Each row is a point. To make a cloud, some directions were put in groups of two or more. Within a group, all points are equally far from the middle, so they leave a hole (a ring in 2 directions, a hollow ball in 3). The other directions are filled evenly. Then the cloud was stretched, turned, moved and blurred a little. Count the holes, and give their numbers of directions, smallest first.

Cloud:
-0.03 -0.38
0.01 0.41
-0.04 0.49
-0.10 0.01
0.38 0.12
-0.21 0.12
0.35 0.37
0.22 -0.14
0.57 0.03
-0.31 -0.12
0.07 0.05
0.12 -0.38
-0.04 0.03
0.46 0.03
Holes: 0

Cloud, 19 rows:
-0.37 -0.09 -0.18
-0.12 0.03 -0.20
0.41 -0.11 -0.17
0.20 -0.03 0.58
-0.19 0.18 -0.06
-0.09 -0.08 0.04
0.25 -0.11 -0.32
-0.18 0.54 -0.05
-0.07 0.24 -0.11
-0.11 0.38 0.27
-0.19 0.48 -0.02
-0.19 -0.10 -0.55
0.05 -0.14 -0.25
-0.07 -0.24 -0.19
-0.34 -0.40 -0.04
0.04 -0.43 -0.09
-0.32 -0.15 0.57
0.41 0.06 0.27
0.24 -0.37 0.17
Holes: 0

Cloud:
0.17 -0.29 -0.12 -0.24
-0.14 -0.09 0.11 -0.44
-0.48 0.00 -0.11 0.10
-0.44 0.41 0.17 -0.18
-0.35 0.13 0.15 0.13
-0.22 -0.14 -0.35 -0.36
-0.45 0.10 -0.19 0.13
0.00 0.09 -0.50 -0.13
-0.39 -0.16 -0.26 -0.46
-0.28 0.42 0.30 -0.23
-0.44 0.12 0.27 0.25
-0.35 0.23 -0.31 -0.15
0.08 -0.39 -0.47 -0.06
-0.10 0.05 -0.46 0.15
0.05 0.30 -0.06 -0.31
0.06 -0.07 -0.41 -0.16
-0.15 -0.32 0.18 0.16
-0.13 -0.21 -0.43 -0.12
0.09 -0.21 -0.08 0.23
-0.42 0.10 -0.19 -0.47
0.16 -0.35 -0.38 0.04
-0.40 -0.28 -0.20 -0.20
-0.18 -0.23 -0.29 -0.50
0.04 -0.15 -0.50 0.22
0.06 0.02 0.16 0.22
-0.39 0.08 -0.37 -0.13
-0.25 -0.07 0.19 -0.37
0.10 -0.16 -0.20 0.07
0.20 -0.27 -0.18 -0.08
0.01 0.49 0.07 -0.08
-0.42 0.12 -0.24 0.38
Holes: 0

Cloud, 52 rows:
0.31 0.44 -0.35 -0.07 -0.12 -0.21
-0.08 -0.10 -0.27 -0.43 -0.13 0.01
-0.02 0.39 0.10 0.50 -0.01 -0.01
0.24 0.12 -0.21 -0.45 0.25 -0.61
0.11 0.21 -0.28 0.05 -0.14 -0.21
0.40 0.24 -0.04 0.01 0.28 0.43
-0.39 0.16 -0.45 0.05 -0.19 -0.01
-0.01 0.25 0.26 -0.27 -0.05 -0.04
0.10 0.01 -0.23 0.07 0.53 -0.57
0.11 -0.23 -0.35 -0.01 0.20 -0.43
-0.10 0.18 0.11 -0.31 -0.11 0.25
-0.11 0.37 0.25 0.28 0.16 -0.45
-0.32 0.12 0.32 0.07 -0.20 -0.30
0.03 -0.05 -0.06 0.19 -0.17 0.15
0.28 0.36 0.05 0.21 0.59 -0.36
0.07 -0.01 0.26 0.16 0.51 0.15
-0.33 0.07 0.43 0.03 0.36 0.02
-0.12 -0.12 -0.31 -0.27 0.40 -0.30
-0.18 0.17 0.52 -0.10 -0.07 -0.16
-0.58 0.03 0.55 -0.02 -0.03 -0.01
-0.14 0.38 0.12 0.28 -0.08 0.12
-0.09 0.46 0.02 0.41 0.28 -0.10
0.03 0.35 -0.08 0.18 0.06 -0.34
-0.13 0.11 0.02 -0.08 -0.33 0.37
0.38 -0.05 0.31 0.06 -0.05 0.22
-0.19 -0.17 -0.33 -0.02 0.10 -0.29
0.09 0.13 -0.21 -0.22 0.20 0.13
0.35 -0.08 -0.26 -0.34 0.03 -0.29
-0.29 0.19 0.33 0.02 -0.35 -0.11
0.21 -0.02 -0.50 0.03 0.20 0.15
0.13 -0.15 -0.08 -0.19 -0.29 0.04
-0.18 0.14 0.17 -0.27 -0.23 0.60
0.23 -0.21 -0.21 -0.13 0.20 -0.34
-0.05 0.22 -0.40 0.02 0.18 -0.37
0.19 0.02 -0.51 0.26 -0.20 0.04
0.00 0.37 -0.28 0.21 -0.22 0.24
-0.09 0.63 -0.42 -0.17 0.01 -0.17
-0.51 0.51 -0.33 0.15 -0.06 -0.02
0.14 -0.02 -0.37 0.16 -0.05 0.02
0.37 0.24 0.15 0.26 0.09 -0.32
-0.03 -0.14 -0.20 -0.02 -0.43 0.19
-0.11 0.22 -0.21 0.05 0.08 -0.83
-0.15 0.08 0.28 0.04 -0.34 0.41
0.03 0.43 -0.21 -0.16 -0.39 0.07
0.20 0.46 -0.35 0.17 0.20 -0.13
-0.09 0.37 0.14 -0.44 -0.14 0.16
0.03 -0.02 -0.07 -0.08 0.32 -0.15
0.15 0.66 -0.67 -0.01 -0.32 -0.19
-0.26 0.13 -0.42 0.28 0.28 -0.27
0.22 0.49 -0.19 0.11 -0.06 0.03
-0.31 -0.04 -0.33 -0.45 0.26 -0.16
-0.36 -0.12 -0.23 -0.40 -0.03 -0.08
Holes: 0
